Each point is reached from the start by the listed moves, each made 0, 1 or 2 times, or once backwards (-1), plus a little noise. Is the number of moves made odd or even? Then give how often each move was made.

Moves:
(1): | 29 |  8 |
(2): | -6 | 22 |
Start: | -4 | -1 |
Points:
| -10 |  22 | -> odd (0, 1)
| 60 | -8 | -> odd (2, -1)
| 24 |  6 | -> odd (1, 0)

Moves:
(1): |  -1 |   1 |   5 |  -8 |  -8 | -11 |  11 |  11 |   9 |
(2): |  12 |  20 |  -3 | -17 |  -7 |   0 |  -2 |   1 | -17 |
(3): | 10 | -9 | 13 |  2 |  5 | -2 |  0 |  9 | -7 |
(4): |  -8 |   0 |  12 |  10 |   9 | -22 | -11 |  -1 | -15 |
(5): |   0 |   4 |  -4 |  -6 |  12 | -11 |   8 | -12 |   4 |
(6): | -4 | 11 | -3 | 15 | -6 | -1 |  6 |  5 | -3 |
(7): | -17 |   0 |   2 |  -7 |   4 |   9 |   8 |   6 | -10 |
(8): |  -4 |  11 |  17 |  -3 |   3 |   0 | -15 |  -2 |  13 |
Start: |  -3 | -12 | -12 | -10 |   3 | -18 | -10 |  -7 |  -2 |
Points:
| -60 |  57 |  14 |  -9 |   3 | -24 | -27 |   1 | -25 | -> odd (0, 1, -1, 1, 0, 2, 2, 2)
| -19 | -10 | -22 | -34 |  -6 | -17 | -14 |  -2 | -50 | -> odd (0, 1, -1, 1, -1, -1, 1, -1)
|   7 | -35 | -34 | -40 |  38 |   1 |  25 | -29 | -15 | -> even (-1, 0, 1, -1, 2, -1, 1, -1)
|  -8 |  13 |  26 | -51 | -15 |  -9 |  29 |  46 | -10 | -> even (2, 1, 2, -1, 0, 1, 2, 1)

Moves:
(1): |  4 | -1 | -1 | -6 | -2 |  1 |  4 | -4 |  3 |  4 |  8 |  0 |
(2): |  5 | -2 |  2 | -1 | -1 |  0 |  0 | -3 |  0 | -5 | -1 |  1 |
(3): |  1 | -5 |  4 |  4 | -2 |  6 |  1 |  0 |  3 |  4 | -3 |  4 |
(4): |  2 | -1 | -4 | -3 |  2 |  2 | -2 | -4 |  3 | -2 | -5 |  1 |
(5): | -12 |   6 |   0 |   2 |  -8 |   8 |   3 |   2 |  14 |  -9 |   5 |  -3 |
(6): | -4 | -5 | -1 | -1 | -4 | -2 |  3 | -2 |  2 | -1 | -4 | -4 |
(7): |  4 |  2 | -3 |  6 | -3 |  0 |  4 |  0 |  0 |  4 | -2 | -1 |
(8): | -9 |  0 | -6 |  2 | -3 |  8 |  0 |  1 | -1 | -8 |  1 |  1 |
(9): |  3 |  0 | -2 | -1 | -9 |  8 | -3 | 10 |  3 |  1 | -2 | -3 |
(10): |  2 |  0 |  0 | -3 |  6 | -3 | 10 |  5 | -2 | -2 | -3 | -2 |
(11): |  0 |  0 |  2 |  1 | -1 |  4 |  0 | -1 | -1 |  1 |  1 | -5 |
(12): | -3 |  4 |  1 | -5 | -4 |  2 |  5 | -2 | -6 |  8 | -7 |  7 |
Start: |  2 |  3 | -3 |  1 |  0 | -3 |  0 |  3 |  0 | -1 | -4 |  5 |
Points:
|  -2 |  13 |  -2 |  -8 |  -9 |   4 | -17 |   9 | -31 |   6 | -16 |  23 | -> even (-1, 1, -1, -1, -1, -1, -1, 1, 1, -1, 0, 2)
| -28 |  24 |  -6 |  14 | -40 |  52 |  -2 |   8 |  22 |  -4 | -15 |  10 | -> even (-1, 0, 1, 1, 2, -1, 1, 1, 1, -1, 2, 2)
| -17 |  24 |  -9 |   4 | -26 |  22 |  39 |  27 |  -3 |  12 | -14 |  -5 | -> odd (0, -1, 0, -1, 1, 0, 2, 1, 1, 2, 2, 2)
|  28 |   6 |   9 |   5 | -20 |  21 |   6 | -18 |   1 |  41 | -17 |  23 | -> even (1, 1, 2, 1, 0, -1, 2, -1, 0, -1, 2, 2)
|  16 |   0 |   0 |   2 | -60 |  46 |  11 |  -3 |  48 |  13 |  -4 |   3 | -> even (2, 2, 2, 1, 2, 1, 2, -1, 2, -1, 1, 1)
| -25 |   9 | -16 |  -4 | -26 |  16 |   0 |  -8 |   8 | -31 |  -4 |  13 | -> even (0, 2, -1, 0, 1, 1, 0, 2, 0, -1, -1, 1)
